Each row of a before or after table is a point. The points were changed in one or more steps. Then noise was added and the rows were shuffled. The steps act on columns, c1 being the first. What was done? A step turns or swaps two columns, mirrors them in a line or flattens them onto one, adds a multiple of one to another, or multiplies or shifts one. Angles are multiples of 10 degrees, from the lower column toward the higher: turns from -170 to 170, lines from 10 to 170 but not 90. Use the fewest steps. Two steps may share a column if one is a turn and the other turns, adds or multiplies; they go together, in the order done. Otherwise the lowest column goes first.

Before (11 x 2):
[[-34  25]
 [-30 -15]
 [-55  25]
 [-20  -7]
 [ 16 -26]
 [ 14  31]
 [-47 -17]
 [  7  16]
 [-13 -30]
 [ 11  11]
 [  6 -30]]
After (11 x 2):
[[ 32  40]
 [ 18  27]
 [  4 -17]
 [ 40  -7]
 [ -6  34]
 [ 14  15]
 [ 60   6]
 [-24  17]
 [-21  24]
 [  3 -34]
 [ -7 -17]]
Steps: turn c1 and c2 by -150 degrees

Before (9 x 8):
[[ -7   1  41 -17  29  10 -34 -21]
 [ -3  29  -2  45  -3  10 -24   9]
 [-21   4 -25  18 -17   0 -20   0]
 [ 32  26   9  -5 -11   7  22  -4]
 [  1  33 -17   0 -21 -14 -26  12]
 [ 30  -1  -3 -22   0   5 -16  24]
 [  9  10   4 -28  39  27 -37 -18]
 [ 46  13  -8  10  -9 -10 -25  -6]
 [ 18   4  10 -27  60 -20 -25 -16]]
After (9 x 8):
[[  8  10 -27 -30  12 -12 -36  -6]
 [-17   6  -5  18   0  24 -22  -6]
 [ 28   1  11 -22 -20   2 -15 -20]
 [ 47  10   2   8   3   9 -27   8]
 [ 29  25  -6  -3 -17  -9  21   3]
 [ -2  31   1  43  42  -4 -22 -12]
 [  1  35  16   1 -22  22 -24   0]
 [ -6   2 -14 -19  14 -42 -34  18]
 [ 19   3   3 -27  33  -2 -24  26]]
Steps: turn c3 and c6 by -110 degrees; turn c3 and c8 by -130 degrees; add 1 times c4 to c5

Before (9 x 12):
[[ -4 -19   4   8  27  -5   4  27   6   1  -6 -18]
 [ 21  23  29 -14  -1   5 -26 -22 -20   9   0  -7]
 [-12  15  29  -3 -15 -11 -22  -7 -10 -24   5  43]
 [ -9  12  -4  -2 -16  49  17  17 -21  16 -49  -6]
 [-36   4  34 -21  29 -19  34   8  12  -4  -6  -7]
 [ 31   9  60  -8 -29   2 -32  18   7  38  12  -4]
 [ 14  14  20 -31 -11  13   0 -25  10  25  36   7]
 [  6 -16  -1   2 -25  36  -9 -16  30   4 -24  16]
 [  3  -3  17 -13  36   4 -14 -17 -16  42 -13  19]]
After (9 x 12):
[[-35  15  13  -8  29 -30  13   6  34 -25  -4 -11]
 [  2  10 -15  -4  38   0  22 -17  16  37 -17  18]
 [ 29  12   6 -14 -31  -9   3  15  59  51  10  -1]
 [ -6 -14   6  -1  26  -9  13  28   5  -1   2 -24]
 [-10  -4 -11   6 -16  -8 -37  -6  29   2 -11  55]
 [-12  23 -21 -39 -16  31  13  18  -6  -2 -46 -28]
 [ 15  20  12 -23 -10  -3  10 -25  18  18  28  24]
 [ 19  15 -19  -5   0   5 -19 -22  29  25  -1  -9]
 [  5 -18  33 -13 -23  34   7 -18   1   9 -27   7]]
Steps: turn c7 and c10 by -50 degrees; turn c2 and c7 by -30 degrees; swap c3 and c9; add -0.5 times c8 to c4; turn c4 and c6 by 40 degrees; turn c11 and c12 by 20 degrees; multiply c12 by 1.3

Before (12 x 20):
[[ -2 -15  -2  15 -34 -14  -6 -10   2   8 -13   2 -18   8   4  -7 -10  24
  -14  29]
 [-28 -19  17  -2   1 -17  33  -1 -14  18 -13   0   7 -21  13  -9   3  -2
  -21  -4]
 [ -9  16  -1  27  -4  19 -12  13  10 -16 -12  14   3  28 -35 -12  -8  28
  -10  40]
 [ -1 -20  31  -3   1  16  12   9  -4  -1  -5  10  11  19   5 -31   8  24
   13  23]
 [ -3   9  -2  12 -43  -5 -15  -3  -9  -4   9 -13   9 -28 -12   9  28 -16
  -18  -1]
 [-17  -8  -7  -1   5 -31   1   6  12 -16   3  17  24  10   7   0 -16  30
  -21 -11]
 [-23   3   8 -13  -4  12   4  -9   5   8   7   1 -14  -4   4  23  27  35
  -17   9]
 [-24  10   3  10  -2 -16 -16  -2   7  20 -18  -4 -24  -5   8  19  -7  10
   19 -12]
 [  3 -12  37  -4 -25 -15   7  26 -14  21 -14  38  13 -27  -3 -17  23  -9
   28  10]
 [-19  20  29  13 -10 -18   5  32  18  21  16  16 -20  13  18  23 -18  10
   24  -8]
 [ 20  16  -7  -2 -31 -27  -6  28   9  -5   5   0  -1  10 -37 -18 -10  -5
   30  20]
 [ 18  20   8  22   2  10   2  -5 -23  18  -2   7   9  26 -33 -23  14  -7
   -6  27]]
After (12 x 20):
[[-27 -14  17   1  -3 -16  59  -1  26   4 -14   0  -6 -21  15  -7   3   3
  -19  -6]
 [-11  10   0  26   4  20 -26  11 -19 -10 -11  14  -5  28 -35 -12  -7  26
  -10  41]
 [-20  20  30  12  16 -18  16  30 -30  19  16  14  13  13  19  25 -18  -5
   26 -10]
 [-17  19  -8   0 -14 -31  -7   6   2 -15   5  17 -20   9   6   0 -16  44
  -21 -12]
 [  0   9  -2  14  37 -14  -5 -10  15   9 -10   0   7   5   3  -5 -10 -15
  -16  28]
 [ -2 -18  -3  14  37  -7 -26  -1  -4   3   8 -12 -26 -28 -10   6  28 -54
  -19  -1]
 [ 18   8  -9  -3  30 -27 -12  28 -20  -2   5   2  -6  11 -36 -17 -11 -35
   29  20]
 [ 19 -42   7  22  -4   9  12  -5  -6  15  -3   7  -6  25 -32 -23  13  -2
   -6  26]
 [  0  -1  31  -4  -4  16  18  10  19  -4  -5  10  -9  20   4 -32   8  30
   14  22]
 [  3 -18  36  -3  21 -15  24  27  19  20 -15  41 -20 -30  -2 -18  22 -29
   27   8]
 [-23   7   8 -13   9  11  12  -9  -5   4   8   2  11  -5   4  21  28  25
  -16   9]
 [-24   8   4  10  10 -14 -11  -2 -15  24 -19  -3  21  -7   8  19  -7   0
   19 -12]]
Steps: multiply c9 by 1.6; turn c2 and c9 by -110 degrees; turn c5 and c13 by 160 degrees; add -1 times c5 to c18; turn c7 and c10 by -20 degrees; multiply c7 by 1.6
